Each row is a point. A path goes straight from each point to the next, and from the last back to the first. The post is the endless flat space through its rows: a point in 2 columns, a line in 3, a plane in 4, and so on, so that a path can go around it. Count how often the path circles the post. Going back the other way cancels.

Post:
[[-6 -2]]
Path, 25 rows:
[[  8 -17]
 [-39 -28]
 [-40   6]
 [-34  31]
 [ 26  12]
 [ 33 -21]
 [  5 -43]
 [-40  -8]
 [-45 -12]
 [-44  11]
 [-11  21]
 [ 26   5]
 [ 46 -23]
 [ -7 -16]
 [-42  -6]
 [-46  17]
 [  1  32]
 [ 42   8]
 [ 34  -9]
 [ -2 -22]
 [-47 -12]
 [-42  11]
 [-35  33]
 [  6   4]
 [ 32 -14]]
Times around: 4

Post, 7 rows:
[[-10  51 -12  23 -30 -11  -1  23]
 [-25 -27 -33  -7  19  30  -1 -20]
 [  2   8 -12  51   9 -15   6  51]
 [  7  -1  28  31 -21 -40   1  54]
 [ 13  39 -21   0 -13  16  17  24]
 [  2   1 -33  -6  26  -1  15 -36]
 [ -8   7 -60 -18  -4   5  14  -3]]
Path (22 x 8):
[[-45  64 -37  34  32  26 -16  15]
 [ 22  16  -8 -39  21  33  23  -1]
 [ 15  37 -67  16   7  22  -3   0]
 [  5 -25 -72  36  11  24  10  38]
 [-57 -29 -31   8  -1  13  11 -10]
 [-36  -3 -18  25  18 -16  35  22]
 [ 12 -20  18  45   8   4  16  21]
 [ 21  26 -39  13 -42 -27  -9  20]
 [  2  58 -30  10 -71 -25   7  -1]
 [-41 -18  28   6 -19 -39  13 -11]
 [ -3  15  18  -9   9 -37  10 -23]
 [  1 -22 -44  -7  33 -14  -4   2]
 [ -3  12 -53  38 -11 -11 -34  -4]
 [  5  -3 -23  54 -12  22  12  31]
 [-28 -50 -16  27  -9 -15  18  25]
 [  4 -29 -40  16   4 -34  -4 -51]
 [ 31 -44 -18 -29  40   6  -4 -34]
 [-33  29 -15  -1 -15  73 -20  43]
 [  4  34  32  21  13  -6  42  21]
 [-22 -25 -39  24 -14  -6  16  23]
 [ -2 -22 -24  54   4   8 -11  43]
 [ 16  -3 -42  33  38  29   1  28]]
Times around: 0

Post:
[[  6  -4 -31   2 -46 -36 -10 -31  16   1  21 -28]
 [ -8 -20  19 -20  27 -29  -4 -13 -16   3 -30   9]
 [  2 -10  13  -9  24 -14  -8  15  30 -13  -7 -28]
 [  2 -17   6  15  53 -31  19  52  24 -12  20  45]
 [ 56  11 -13  14 -52  28 -48  -3 -33 -32  -5  23]
 [  1 -27  -8 -42  23 -39   0   6 -13 -10  13 -29]
 [  0  -2 -26  17  39 -35  22  21 -12 -29 -34  -8]
 [-16 -10   5  24 -14 -14 -34  95  30 -15   0  56]
 [ -1  43  22 -18 -17  -5 -20 -26 -41  -9   7 -21]
 [  9   9 -14  -5 -38  11   3 -35 -29 -39 -12 -18]
 [ 27  -4   8 -21  23 -27  31   6  -7  13 -29 -26]]
Path, 19 rows:
[[  8 -16 -37   3   5 -10 -13 -25 -82 -14 -54  19]
 [ 12  54 -18  -4   7  27   2  -4 -17 -52   8 -24]
 [ 26  41 -49  27   2   1  39  33 -13 -39  35  10]
 [ 27  10   8  32   7  -3  19   5  -4  42  20  33]
 [  2  16  -4  12   0 -21  -5   8 -19 -18  58  19]
 [ 34  -5  32  28  21 -18  -1   5  20   8  -5  -9]
 [-36  17   4  11 -29   1  15   2 -20   8 -10 -24]
 [ 15  18 -27  15  17  -7   6   2 -17   1  22  26]
 [ 13   3 -15  24 -22  -1  22  -7  17 -13   8 -13]
 [-27 -16  -1  12 -24 -45  19   0 -11  -8 -25  -5]
 [-13 -17   6  -5  20 -46  16  25  18  -6 -22  -3]
 [ -8   6   6 -16  15 -60  -3  39 -17 -12 -24  36]
 [ 30 -21  17 -51 -20 -17 -45 -46  -1 -38 -25 -50]
 [-52   9   6 -11  -8 -39 -19   4 -14 -28 -23 -54]
 [ 46   9 -19  -7 -22   1 -23  24 -35 -26   4 -67]
 [ 27  10   5  25 -15  18   5  32  33   3  39  31]
 [  5  -4 -33  20  29 -34  -9  20 -30  10   0  60]
 [ 23 -15 -17  -3 -11  -5  25  17 -14  17  15 -12]
 [ -7  23  11  -6 -40  11 -45  -4 -26 -19 -30 -37]]
Times around: 0
